Each point is reached from the start by the listed moves, each made once or not at all, plus a little noise. Is the number of moves made odd or even? Then give how often each move was made.
In the rows, zero is written as 128.

Moves:
(1): [169 101]
(2): [159 185]
Start: [122 116]
Points:
[161  89] -> odd (1, 0)
[153 174] -> odd (0, 1)
[194 148] -> even (1, 1)

Moves:
(1): [150 124 150 155 162 119  96 102 126 127 106]
(2): [133 144 125 119 143 138 138 155 132 112 125]
(3): [114 145 162 129 133 112 138 120 117 122 144]
(4): [115 117 126 145 121 119 132 133 118 118 111]
(5): [104 108 121 136 139 151 122 135 140 133 146]
(6): [149 106 111 149 105 155 159 128 138 101 147]
(7): [118 125 113 125 167 142 135 110 115 136 149]
(8): [136 114 157 140 155 106 156 136 110 166 105]
(9): [133 126 125 128 129 100 130 137 161 117 135]
Start: [105 137 122 125 154 112 129 137 133 126 144]
Points:
[ 89 114 125 133 249 109 171 170 149 151 162] -> odd (0, 1, 0, 0, 1, 0, 1, 1, 1)
[110 116 157 156 199 112 208 116 100 139 175] -> even (0, 0, 1, 0, 0, 1, 1, 1, 0)
[ 96 164 154 115 172 105 146 155 127 107 156] -> even (0, 1, 1, 0, 0, 0, 0, 0, 0)
[ 71 128 147 136 172  91 135 145 174 114 185] -> odd (0, 0, 1, 0, 1, 0, 0, 0, 1)

Moves:
(1): [154 118 128 125 111 155 118 131 122 148 116 112 130 148 139 127 126 140
 124 124]
(2): [135 136 120 133 110 116 141 141 130 116 117 118 123 126 162 133 134 102
 118 106]
(3): [129 147 135 137 149 123 140 123 116 145 139 108 117 136 120 124 149 122
 120 137]
(4): [145 115  97 148 123 125 112 137 115 127 145  96 131 104 148 126  99 141
 142 144]
(5): [119 113 126 147 140 126 153 118 126 125 113 127 111 141 116 118 149 138
 129 136]
(6): [127 133 133 153 135 134 135 100 159 130 140 147 129 134 130 134 122 152
 142 117]
(7): [116 123 150 112 120 145 141 131 139 144 143 118 118 128 119 121 133 122
 135 137]
(8): [123 129 123 134 134 133 132 144 134 136 118 127 132 116 137 125 125 127
 133 121]
(9): [110 127 106 101 137 129 100 128 172 114 140 128 130 138 153 142 119 136
 119 135]
(10): [130 121 102 138 121 139 146 144 140 159 115 145 117 142 116 141 125 119
 116 146]
(11): [144 144  98 114 140 141 130 130 132 120 136 130 124 118 162 124 122 123
 127 104]
(12): [154 121 134 123 100 158 147 157 149 135 148 142 154 127 131 121 126 151
 114 140]
(13): [124 125 125 110 126 133 131 112 130 136 114 127 150 143 123 149  88 131
 116 141]
(14): [130 107 150 115 142 122 128 145 110 111 160 112 145 157 137 148 132 127
 146 139]
(15): [126 122 146 133 124 122 136 131 115 138 123 135 121 140 153 134 130 117
 122 140]
(16): [127 123 126 113 149 137 117 107 154 142 107 119 110  98 110 149 125 123
 113 136]
(17): [120 119 133 117 144 102 125 102 134 120 125 140 145 141 110 123 156 102
 141 147]
(18): [118 122 119 111 115 120 124 117 121 142 138 118 139 114 128 139 136 153
 153 122]
Start: [140 134  95 144 133 134 142 163 149 127 143 118 107 118 108 119 116 132
 125 133]
Points:
[227  97  53 154  83 219 193 224 189 169 209  87 124 150 202 140  84 156
 138 136] -> odd (1, 1, 0, 1, 0, 1, 1, 0, 0, 1, 1, 1, 0, 1, 0, 0, 0, 0)
[198  60  86 123 106 221 153 220 180 199 184  63 118 125 114 156  90 159
 119 205] -> odd (1, 0, 0, 1, 0, 0, 1, 0, 0, 1, 0, 1, 0, 1, 0, 1, 0, 0)
[160  93  84 140 165 216 219 185 237 173 172 133  91 124 113 150 123 163
 130 154] -> odd (0, 0, 0, 0, 1, 1, 1, 1, 0, 1, 1, 1, 0, 1, 0, 1, 0, 0)
[191  64  43 142 119 187 166 148 193 194 103  99 135 137  75 151  87 147
  92 219] -> even (1, 0, 0, 1, 1, 0, 0, 0, 0, 1, 0, 1, 1, 0, 0, 1, 1, 0)
[145  65  28 106 195 193 143 126 249 177 152  84 113 158 145 179  77 148
 147 198] -> odd (1, 0, 0, 1, 1, 1, 1, 1, 1, 1, 1, 0, 1, 1, 0, 1, 1, 0)

Moves:
(1): [117 136 148 139  96 142 118 117 126 114 144 132 143 126 127 128 115 131
 127 119 164 134 129 139 135]
(2): [126 140 123 119 128 118 142 123 122 128 126 125 131 135 131 128 126 121
 132 137 139 122 127 117 132]
(3): [128 122 104 127 127 113 123 127 135 134 128 129 116 120 126 137 124 117
 123 139 128 127 114 115 128]
(4): [124 132 119 115 133 123 139 123 128 146 134 130 125 127 120 126 119 132
 138 117 122 131 121 120 137]
(5): [106 142 128 138 131 121 135 128 124 136 115 115 124 116 134 127 134 121
 143 131 133 135 105 121 137]
(6): [133 122 146 132 130 118 131 118 127 125 136 129 139 152 132 134 133 140
 105 111 145 113 122 116 130]
(7): [129 111 141 151 126 131 127 134 111 120 123 134 138 133 121 110 133 117
 144 131 121 124 130 138 124]
(8): [112 133 130 118 123 118 107 109 100 140 151 135 124 121 130 136 119 114
 142 144 108 136 118 126 144]
(9): [140 137 120 132 119 138 119 117 117 123 135 130 138 118 129 133 128 125
 135 138 110 137 113 127 125]
(10): [122 137 125 129 149 129 119 137 122 147 115 141 151 133 141 122 103 133
 132 104 130 134 129 123 134]
(11): [128 128 145 128 129 133 109 119 136 113 141 135 149 133 114 133 127 137
 131 126 133 144 119 126 129]
(12): [129 131 107 121 133 140 114 125 127 122 105 118 137 117 133 140 121 142
 160 127 118 139 147 135 124]
(13): [133 127 128 144 126 122 125 132 150 129 116 123 138 144 118 131 140 119
 113 123 130 131 135 125 140]
(14): [135 127 129 126 117 134 127 109 112 106 133 135 111 128 121 122 121 123
 148 127 124 132 128 158 137]
(15): [147 116 113 126 122 135 125 133 127 137 119 137 130 126 119 147 132 118
 124 143 132 134 133 138 117]
(16): [112 137 124 118 131 146 135 117 128 124 131 130 125 123 121 127 136 130
 141 135 120 112 133 127 134]
(17): [119 142 125 107 136 132 124 115 121 128 122 112 130 134  98 123 121 152
 132 128 119 104 143 145 139]
(18): [129 115 135 151 129 118 122 131 123 119 116 149 134 112 135 121 138 128
 140 138 121 143 128 141 127]
(19): [128 123 129 135 120 117 150 115 130 125 116 133 117 132 136 120 136 122
 133 133 116 130 112 120 105]
(20): [132 118 144 140 121 119 130 118 135 128 131 127 121 128 129 115 141 124
 103 133 135 142 114 107 128]
(21): [139 121 146 113 112 126 127 122 120 114 140 136 126 130 148  99 151 126
 132 127 129 120 126 138 112]
(22): [129 128 139 136 139 117 123 128 126 134 124 125 129 120 137 116 135 124
 135 121 135 128 144 127 118]
(23): [133 116 116 114 142 127 152  97 103 153 156 108 136 145 139 134 104 128
 117 123 128 131 137 138 129]
(24): [111 130 123 119 108 108 126 104 105  99 143 121 132 113 128 121 143 102
 125 140 120 135 121 114 126]
Start: [118 111 132  94 114 130 115 141 131 131 130 116 129 107 121 149 138 130
 138 133 137 136 112 132 133]
Points:
[101 113 123  82  91 129 105  72  54  88 115 119 170  70 104 122 192 126
 222 164  91 127  97 157 128] -> even (0, 0, 0, 1, 1, 1, 1, 0, 1, 0, 0, 1, 0, 0, 1, 1, 1, 1, 0, 0, 1, 0, 0, 1)
[ 80 127 135 109  78  87 129  40  48 121 169  67 158  86 112 114 134  82
 147 164 162 146  81 113 145] -> odd (1, 1, 1, 0, 1, 0, 1, 0, 1, 0, 0, 0, 0, 0, 0, 0, 1, 0, 0, 1, 0, 1, 1, 1)
[ 93 133 170 130  98 134 101  87  93 106 100 145 181  79 186 108 159 143
 213 109 148 154  91 138 106] -> odd (1, 0, 0, 0, 1, 1, 0, 0, 1, 1, 0, 1, 0, 0, 0, 1, 0, 1, 1, 0, 1, 1, 0, 0)
[ 83 146 178  69  65 136  39  27  81  74 178 120 216 115 104 128 151 139
 153 125 134 154  96 117 169] -> odd (1, 0, 0, 0, 0, 1, 0, 1, 1, 1, 1, 1, 1, 0, 0, 1, 1, 0, 0, 1, 1, 0, 0, 1)
[ 94 107 178 110 110  98 109  91  92 117 110 111 175 122 111  85 203  99
 132 123 151 112 111 116 135] -> even (0, 0, 0, 0, 1, 1, 1, 0, 0, 1, 0, 0, 1, 0, 1, 1, 1, 0, 0, 1, 1, 1, 0, 1)
[135 108 118  69  90  97 165  25  64 133 157 126 146 116 145  97 160  64
 155 141 115 163  92 122 114] -> even (0, 1, 0, 1, 0, 0, 0, 0, 1, 1, 0, 0, 1, 1, 1, 1, 0, 0, 1, 1, 1, 1, 1, 1)
[ 87 134 144  85  83  98 146  49  51 142 175 107 169  86 180  95 126  93
 175 106 145 171  68 119 111] -> even (1, 0, 0, 1, 1, 0, 0, 0, 1, 1, 0, 0, 0, 0, 0, 0, 0, 0, 1, 0, 1, 1, 1, 1)
[ 89 103 130 131  94  90 105  38   7 151 145 132 204  78 163 144 111  86
 219 132 119 202  81 136 125] -> odd (1, 0, 0, 1, 1, 1, 1, 1, 1, 1, 0, 1, 0, 0, 1, 0, 0, 1, 1, 0, 0, 1, 1, 1)
[103 115 136  39  67  99 125  30  71  96 163 128 117 128  83 127 181 100
 165 154  94 105  96 153 146] -> odd (0, 0, 0, 1, 0, 1, 0, 1, 0, 0, 0, 0, 1, 1, 1, 1, 1, 0, 1, 0, 1, 0, 0, 1)

Moves:
(1): [144  98 129 116 139 125 132 133 138 125 145 123 132 110 129 104 145 160
 110 127 130 140 145 117]
(2): [109 136 132 157 125 137 139 120  91 110 136 125 124 125 150  95 112 110
 131 110 132 133 115 130]
(3): [130 160 126 117 125 135 114 128 140 114 123 150 128 146 141 141 141 127
 136 119 119 126 129 118]
(4): [100 131 104 144 120 137 124 111 104 119 125 137 114 137 118 132 131 125
 128 127 138 151 113 159]
(5): [140 180 137 128 116 102 103 106 117 107 124 138 112 160 173 126 152 141
 146  97 129 136 118 162]
(6): [164 127 122 117 113 141 125 139 142 136 120 131 136 108 134 114 132 135
 112 145 140 132 146 124]
(7): [137 124 133 119 137 123 118 118 135 143 128 135 142 130 126 135 139 113
 116 116 125 131 137 122]
(8): [162 135 139 126 134 134 141  86 107 136 131 126 115 120 102 144 107 112
 109 112 114 128 126 133]
(9): [155 127 144 122 117 131  91 131 150 104 113 110 120 111 129 132 147 137
 146 147 135 139 121 123]
(10): [102 160 114 121 121 112 136 122 104 116 145 111 129 115 132 112 128 163
 118 119 139 101 126 142]
(11): [134 132 120 134 123 141 116 133 144 138 131 124 136 145 132 140 125 116
 142  99 121 104 121 135]
(12): [149 151 126 106 148 113 121 118 137 134 132 103 139 133 104 135 125 131
 106 143 114 136 141 115]
(13): [139 106 100 154 150 154 163 143 139 142 115 138 147 113 113 143 132 141
 140 121 108  99 131 110]
(14): [115 134 130 120 133 152 135 127 149 123 119 125 143 116 113 130 113 137
 157 127 150 112 126 149]
(15): [105 117 140 132  96 127 134 126 148 129 137 106 135 114 117 133 111 124
 130 121 135 155 140 128]
(16): [124 133 147 127 139 105 140 125 110 144 154 112 121 121 116 111 166 146
 118 104 101 158 105 120]
(17): [124 146 135 117 127 132 121 132 160 109 127 114 108 119 178 118 125 124
 130 132 126 111 134 135]
(18): [126 163 123 122 117 136 135 134 162 117 151 110 121 141 135 152 136 116
 142 143 158  91 132 126]
(19): [131 133 131 135 150 135 108 127 101 144 117 152 122 140 111 135 121 127
 125 125 131 138 148 134]
(20): [130 100 144 151 142 139 117 133 115 131 128 145 128 151 136 128 157 120
 123 141  82 144 125 129]
(21): [119 132 118 110 109 118 127 111 114 121 107 104 112 122 112 133 171 154
 168 128 128 158 130 109]
(22): [140 135 132 120 126 132 139  94 169 144 123  94 133 129 137 155 137 144
 122 124 117 134 114 103]
(23): [134 107 124 128  97 129 110 139  95 135 136 139 130  93 152 116 106 129
 138 119 156 146 142 147]
(24): [120 151 149  94 123 116 153 109 123 137 152  89 142 133 126 157  92 134
  85  79 153 128 151 153]
Start: [113 130 134 132 164 140 116 116 140 101 131 111 158 112 116 108 121 118
 114 152 121 115 142 143]
Points:
[141 120 154 120 160 167  77  62 138 145 126  38 146  94 137 176 206 165
 139  49  78 195 150 160] -> odd (0, 0, 0, 1, 0, 0, 1, 0, 1, 0, 1, 0, 1, 0, 0, 1, 1, 0, 1, 1, 1, 1, 1, 1)
[ 58 222  97 141 121 170  97  92 150  80 147 108 156  82 176 136 104 149
 177  88 208  75 181 249] -> odd (0, 0, 0, 1, 1, 0, 1, 0, 0, 1, 0, 0, 1, 1, 1, 0, 1, 1, 1, 0, 0, 0, 1, 0)
[146 216 171  78 162 102  86  41 149  84 152  33 152 115 161 135 147 228
  71  78 163 136 166 179] -> odd (1, 0, 0, 0, 1, 0, 0, 0, 1, 1, 0, 0, 0, 0, 0, 0, 0, 0, 1, 0, 0, 1, 0, 1)
